Each row is a point. Any point is a mix of the corners, with weights that add up to 1. It lies inside the corners' shape when no weight is negative. Is each point inside? If not, which corners have a negative weight?

Corners:
(1): [ 39 -16]
(2): [-60   4]
(3): [33 14]
Points:
[25  2] -> inside
[ -8 -11] -> outside (3)
[-48  15] -> outside (1)
[28 11] -> inside

Corners:
(1): [10  0 32 13]
(2): [  9   0 -19 -11]
(3): [-8  9 -2 -4]
(4): [ -3  -1 -32   5]
(5): [ -2 -25  25   9]
Points:
[ -6  14 -60  -9] -> outside (1, 5)
[ -1 -16  14   6] -> inside
[-1 -8 -8  6] -> inside
[ 0 -7 15  6] -> inside
[-1 -3 13  4] -> inside
[ 5 -6 -5 -4] -> inside
[  5 -15   7  10] -> outside (3)

Corners:
(1): [ 31  10 -43  24 -11 -11   3 -38  21]
(2): [-17  14  30  26 -48 -11  -7 -14  20]
(3): [-29 -35  41  43  -9  -1 -22 -41 -40]
(4): [ -6 -14  -9  33  24  10  26  24  20]
(5): [-48 -38  10 -32  16 -49  -7 -25 -50]
(6): [ -2 -28 -15 -34 -26  -1  43  27 -21]
(7): [ 34  41 -42  28  -8 -12  42  38   7]
(8): [ -4  -3   6  14 -35  -6 -51   8   9]
(9): [ 24  36  21 -30  16   3   6 -26  15]
(10): [-55  33  27  37 -33  37 -24 -32 -16]
Points:
[ -3   6 -17  -7  -5 -12   1   7  -3] -> outside (2, 3)
[-14 -10  14  16   9 -17 -38 -60 -39] -> outside (2, 4, 6)
[-15 -10   0  -2   1 -11  14 -13 -17] -> outside (8)
[ -8   7 -17  19 -25  -7   8  15  11] -> outside (3, 9)

Corners:
(1): [  4   6  -3  19 -19  44   9  58 -21  -6 -45  -9  32  31]
(2): [-27  -7  10  -2  21  11  13 -31  49  -6  29  33   5   6]
(3): [  3  16   1   5  49   5   0 -30  29 -38  19  -5 -17  -6]
(4): [-35  49  -7 -44  32 -21  30 -24   7  -5  21  10  -2  -3]
(5): [-11 -16   6 -43  36  -1  47 -16  15 -10  10  15   7 -47]
(6): [-28  12 -40  -9  34 -13  26 -16  44   7  -7  -3 -14 -24]
(7): [ -6 -48 -54 -53 -12  13  29 -14   5 -13  12 -45  31  21]
(8): [-32 -34 -19   8 -23  32  -6  -4 -45  12 -41 -39  28  33]
(9): [ 36   4   3  14 -60  18   1  24 -23  18 -52 -34  39  20]
(10): [-25  11 -21  -1   2  10  33 -18  22 -11  39   9 -36 -14]
(11): [ 17   8  40  -6  -5   8 -18  59 -15  58 -25 -17 -14  24]
(12): [-10 -33 -31 -12  13 -40  11  -1  -8 -15  20   3  10   9]
(13): [ 14  30  14 -10  -7  15 -48  56   2   7  -7 -11  17 -25]
(14): [  8  22  12 -26 -14   3 -40  30   2   3 -54  13 -31   3]
(15): [ 43   1 -32  10 -17  51 -20  25 -59  34 -30  -6  35  37]
Points:
[-10  17  11   1  11   3   2  12  11   1  -9   9  -7  -4] -> outside (7, 15)
[ -6   1 -15 -13   5   2   3   0   4 -10  -5  -3   4   1] -> outside (11)
[  5  -5 -15  -5   2   7  -1   8 -11   6  -4  -2  10  13] -> inside
[ -5  -3 -19 -13   1   3  10  -6   2 -14  -4  -5  13   1] -> outside (11)
[  3  12   5 -10  -6  25  -2  17  -6   7  -5  -4   3   1] -> outside (6, 12)
[ -6   2 -12  -4   1  16   4   4  -2  -6 -11  -7  15   5] -> outside (11)
[-37   6 -19 -26   8 -31  -6 -30  38 -24   7   3 -25  -8] -> outside (1, 5, 11, 15)
[ -3  -6  -6 -10   6   6  17   7   0   7   1 -11  16  -1] -> outside (14)
[ 14  -8   1  -2 -16  21  -9  20 -13   8 -21  -8  11  12] -> outside (4, 6)

Corners:
(1): [ -3  22  -4 -33  -2   5  -2 -12  41  29  -2  28  20  16  43   8   5  35
  -9   3]
(2): [ -9  20 -10 -17  15 -25  14 -19  38   7   4  44 -11   5  14   8   5  29
   2  16]
(3): [ 12   3  -2   8  -6  30   7 -21 -16  -9  -3  15 -34 -12  12  15  -6 -14
 -29   5]
(4): [-27 -27  -5 -15   9 -28   1  30  13  -6 -14  18   2  10 -16  -2  45   7
  -3  -3]
(5): [-24 -17   2  31  25 -27   5  42  -5  -6   3  20  17  -8   7 -10   9 -23
   4 -10]
(6): [  9 -25   9   3 -31  38 -17 -36 -17 -25 -13  30  -7 -13  26  15 -25  16
 -16  12]
(7): [ 18 -17  -5   9 -30  10  16  -9 -40 -10 -12   4 -25 -19   5  17 -37   4
 -60  -8]
(8): [ 20   6  14   0 -12  -6   5 -28 -35  -3  31  -3 -12   6  14  12  -3   6
 -31 -11]
(9): [  2  10 -15 -31  19   1  11  16  29  24  23   5 -10  -7   5   8 -25  18
  19  26]
(10): [  0 -15  21   8  -2  25  17 -22 -32   7 -30   8   1 -25   4  24 -14  31
 -28   2]
(11): [-15  -3   4  10 -23  -3  20 -12 -29 -13 -14  -8 -18 -19  27  29 -10  13
 -19  11]
(12): [  6 -44 -11  12  26 -29 -10   8  -8   4   1  -4 -12  -9  18  14   6  -6
  -8  -6]
(13): [-33 -17 -11  34  21 -26 -20  25 -10  -3   6   7  32  19 -15   5  13 -14
 -15  16]
(14): [ -2   2 -25  16  16 -25   4  12  42   9 -36  19  16  11 -20 -35  16  -4
  23  -7]
(15): [ 38   6   4 -15  11   2   2  15  32  -8   2  21   8  21   1  21   2  37
   3  24]
(16): [  6 -25 -11  11  -1 -41  15   8   3  17  25  11  30 -16   2   8  17 -10
 -30  15]
(17): [ 16   7   0 -17  -4  -5  22  21  -3  23  -9  34 -10  17  12  -2   4  13
   5  13]
(18): [-22  -6 -29  42  14 -14  -6  30 -17  -8 -14  20  12  -3   6 -19  31  17
  -8 -12]
(19): [  5 -26 -32   1   9   1  28  23 -18  -4 -11  19  24   9  -3  -4   2 -20
 -10  -8]
(20): [  6 -15  -5  -6  40 -19  -7  20 -40 -12 -22  -6  15  -5   9 -24  -3 -14
 -18   3]
(21): [  0  26 -20 -21  15 -18 -13  18  24  27   7  24   7   1  -6  36  18  10
  32  -1]
Points:
[  7   0  -6   0  -2   5   9  -1  -5  -7 -22  23   1   4   6  -1   2   9
 -10  -5] -> outside (9, 12, 13, 16)
[ -6 -11   5   6   1 -10   0  -6 -19 -11   6   1  -7 -12   9  24  -5   4
 -20   9] -> outside (1, 14, 17, 18, 19)
[ -2 -10  -6   3   7  -9   4   4  -3   3  -2   9  -1  -4   8   9  -2   7
  -9   6] -> inside
[ -8  -3 -11   1   9  -7  -1   8 -12  -2 -10  12  -3  -1  10  -3   3  -3
  -7  -2] -> outside (10, 15, 16)
[ -4 -10  -9  -3   0 -18   5   9  13   5   4  20  10   4   7   9   6   5
   0   5] -> outside (3, 10, 18, 20)
[ -3  -5 -11   9  11 -17   6  14  -5   2  -8  16   6   3   3   0  13   4
 -12  -2] -> outside (6, 9)
